Rows are points. A path goes straight from each point to the next, and from the last back to the first. The post is the endless flat space through its rows: a point in 2 columns, a line in 3, a plane in 4, and so on, so that a path can go around it. How many times does the path go around the post? Going back the other way cancels.
In the rows, 128 means zero.

Post (1 x 2):
[[136 109]]
Path (31 x 2):
[[166 113]
 [157 148]
 [122 138]
 [ 81 104]
 [106 114]
 [110 153]
 [157 139]
 [181 102]
 [136  74]
 [105  88]
 [ 87 140]
 [156 158]
 [173 161]
 [120 160]
 [ 90  97]
 [125  54]
 [178  65]
 [189  88]
 [145  73]
 [103  95]
 [104 146]
 [140 156]
 [150 118]
 [140 128]
 [119 128]
 [134 128]
 [151 120]
 [149  94]
 [127  48]
 [ 99  87]
 [143  68]]
Times around: 1

Post, 5 rows:
[[117 169 108  95 168 163]
 [148 106 168 138 101 105]
 [157 114 114 128 155  97]
 [ 90 131 141 141  92 142]
 [118 153  89  98 144 124]]
Path, 29 rows:
[[ 54 155 148 108 118 165]
 [104 178 145 107 155 142]
 [ 67 181 120 143 135 172]
 [ 79 145 104 142 148 113]
 [144 131 116  90 164 121]
 [105 151 127  97 121 163]
 [118 176 148  71 160 196]
 [239 127 100  60 209  98]
 [200  96 190 138  69  99]
 [186 140 148 132 156  81]
 [105 118 123 188  99 133]
 [ 76 144 138 158  98 168]
 [ 63 175  69 111 114 130]
 [138 118 139 131 170  96]
 [ 69  84 174 162  50 135]
 [130 165 116  76 149 172]
 [112  82 125 164 110 104]
 [113 148 147  88 119 127]
 [122 117 133 117 133 173]
 [136 112 114 122  82 128]
 [205 124 140 110 146  86]
 [163 139 178 132 173 147]
 [128 110 134 145 167 122]
 [122 127 117  97 154 144]
 [168 142 114  88 165 165]
 [150 150 118 108 140 131]
 [144 186 110  89 159 115]
 [135 108 141 188 116 102]
 [163 109 133 132 148  57]]
Times around: 3

Post:
[[117 152 144 126  76 133 135 115 165 105 146]
 [157 176 112 148 205 142 120 116  96  95 163]
 [149 143 132 167  98 125 117 115 129 151  71]
 [136 131 118 121 151 150 125  99  96 151 144]
 [118  73  74  99 106  95 119 143 149 166 126]
 [124 146  85 118 161 145 128 147 128 170  85]
 [142 135 102 138  72 101 134 126  97  79 123]
 [130 140 165  91 128 139 139 101 115 121 131]
 [167 159 117 124 129 138 119 131 116 113 153]
 [111 152 129 184 134 122  78 154 134 156 149]]
Path (30 x 11):
[[163 135  84 128 125 142 160 131  70 157  79]
 [139 195 178 131 151 151 120 120  97 113 182]
 [ 91 125 100 148  93 105  92 110 139 178  95]
 [ 76 102  69 117 127 151 116  78 137 162 133]
 [121 160 154 145 168 157 123 129 158  87 156]
 [130 130 121 130 130 143 124 169  68 105 193]
 [132 191 124 181 196 139 124 130  46  70 179]
 [182 183  66 150 109 159 145 158 159 102 134]
 [ 97 153 153 141  72 100 178 123 137  89 121]
 [115 197 184 117 168 132 141  93 122 116 148]
 [136 152 122 164 128  99  79 104 142 139 104]
 [115 190 127 112 173 156 106 125 111  89 177]
 [181 129  94  90 117 147 115 170 164 108 137]
 [137 144 177 135 143 126 109 135 158 109 198]
 [208 224 135 161 167 167 134 140 140 145  86]
 [129 187  95 106 202 150 127 141 150 142 139]
 [ 73 170 122 218 212 110  87  89 132 113 131]
 [112  87  85 146  64 160 102 105 129 225  98]
 [146 140 109 204 170 119  98 142 178 152 104]
 [157 198 162 162 137 124 126 172  94  58 161]
 [171 158 105 146 109 128 140 125 129 160 129]
 [ 59 128  99 156 191 115  84  96 108 200 131]
 [121 200 167 111 118 115 103 162 172  20 177]
 [130  93  77 136  96 137 116 134 111 124 143]
 [114 118 141 150 131 143 116 148 108 176 103]
 [170 179  85 171 116 121 145 128 100 102  93]
 [119 172  62 107 156 144 133 131 104 149 121]
 [177 183 120 142 160 112 116 129 119  53 149]
 [148 131  71 137  86 131 100 157 114 120 122]
 [ 51  77 165 152 166  95  87 123  90 138 182]]
Times around: 5
